Every row gives one point. The last column is the point's height on a tilted bowl or saddle (a function of degree 2), plus a little noise. Along how many of its main directions does it bend up, bend down or stay straight?
In the rows, zero is written as 100.

Points (11 x 3)
[[78, 112, 76],
[106, 130, 69],
[122, 94, 78],
[116, 118, 66],
[93, 137, 76],
[132, 116, 57],
[133, 95, 75],
[123, 52, 122],
[85, 15, 129],
[100, 73, 91],
[126, 119, 59]]
Directions: 1 up, 1 down, 0 straight

Points (18 x 4)
[[103, 102, 136, 115],
[130, 113, 66, 118],
[96, 110, 94, 102],
[87, 60, 53, 130],
[106, 110, 113, 106],
[81, 73, 89, 113],
[120, 155, 113, 135],
[136, 120, 146, 142],
[112, 30, 119, 153],
[77, 57, 119, 128],
[110, 83, 96, 108],
[140, 122, 59, 130],
[128, 83, 158, 145],
[127, 120, 98, 116],
[116, 123, 120, 115],
[78, 159, 94, 128],
[135, 133, 97, 127],
[155, 80, 114, 143]]
Directions: 3 up, 0 down, 0 straight

Points (25 x 5)
[[100, 106, 62, 89, 83],
[59, 107, 106, 41, 73],
[96, 166, 143, 127, 64],
[65, 96, 45, 88, 45],
[137, 84, 38, 94, 53],
[56, 107, 101, 157, 47],
[123, 108, 109, 60, 103],
[101, 63, 61, 77, 69],
[113, 116, 74, 139, 74],
[79, 69, 143, 138, 77],
[87, 74, 90, 132, 85],
[109, 111, 72, 102, 90],
[106, 120, 102, 119, 96],
[90, 79, 105, 113, 94],
[77, 77, 100, 134, 81],
[124, 44, 53, 139, 64],
[141, 93, 110, 120, 98],
[39, 119, 121, 103, 52],
[63, 91, 75, 90, 68],
[139, 74, 81, 44, 74],
[139, 117, 92, 135, 82],
[93, 76, 59, 77, 70],
[94, 44, 63, 107, 66],
[107, 106, 103, 87, 104],
[106, 58, 93, 137, 93]]
Directions: 0 up, 3 down, 1 straight

Points (44 x 7)
[[98, 73, 100, 113, 91, 94, 110],
[119, 130, 97, 113, 69, 68, 112],
[97, 79, 98, 60, 154, 103, 92],
[76, 144, 71, 89, 71, 120, 101],
[65, 68, 52, 124, 149, 134, 150],
[136, 101, 132, 52, 131, 150, 118],
[88, 150, 71, 134, 128, 85, 144],
[118, 66, 76, 129, 41, 57, 146],
[148, 72, 132, 108, 122, 55, 119],
[98, 129, 55, 77, 176, 116, 103],
[158, 97, 123, 114, 128, 109, 114],
[82, 105, 97, 101, 38, 94, 110],
[88, 81, 76, 84, 93, 83, 98],
[52, 71, 107, 88, 91, 54, 147],
[119, 91, 78, 23, 87, 84, 44],
[67, 104, 69, 174, 69, 132, 149],
[89, 164, 35, 98, 118, 138, 109],
[127, 136, 95, 77, 103, 48, 88],
[87, 107, 85, 70, 83, 89, 85],
[105, 79, 124, 167, 97, 134, 143],
[95, 117, 104, 79, 113, 158, 109],
[128, 113, 138, 95, 111, 94, 108],
[52, 69, 104, 138, 152, 89, 166],
[104, 93, 112, 132, 99, 133, 120],
[137, 114, 68, 95, 88, 132, 71],
[64, 67, 72, 87, 148, 109, 127],
[82, 90, 108, 92, 78, 69, 115],
[160, 125, 108, 133, 82, 106, 110],
[111, 117, 103, 111, 106, 107, 101],
[134, 106, 121, 104, 70, 142, 110],
[98, 156, 110, 100, 67, 91, 122],
[73, 135, 152, 140, 101, 97, 172],
[64, 109, 90, 59, 74, 93, 92],
[44, 66, 109, 98, 74, 156, 119],
[84, 24, 97, 96, 78, 122, 127],
[61, 33, 65, 112, 70, 99, 152],
[126, 110, 100, 72, 65, 99, 73],
[72, 108, 108, 81, 66, 66, 116],
[128, 84, 61, 88, 50, 119, 72],
[109, 94, 90, 85, 134, 118, 93],
[44, 104, 146, 70, 84, 95, 121],
[112, 100, 106, 68, 113, 100, 79],
[104, 80, 109, 101, 76, 99, 101],
[105, 75, 85, 102, 48, 139, 91]]
Directions: 3 up, 0 down, 3 straight
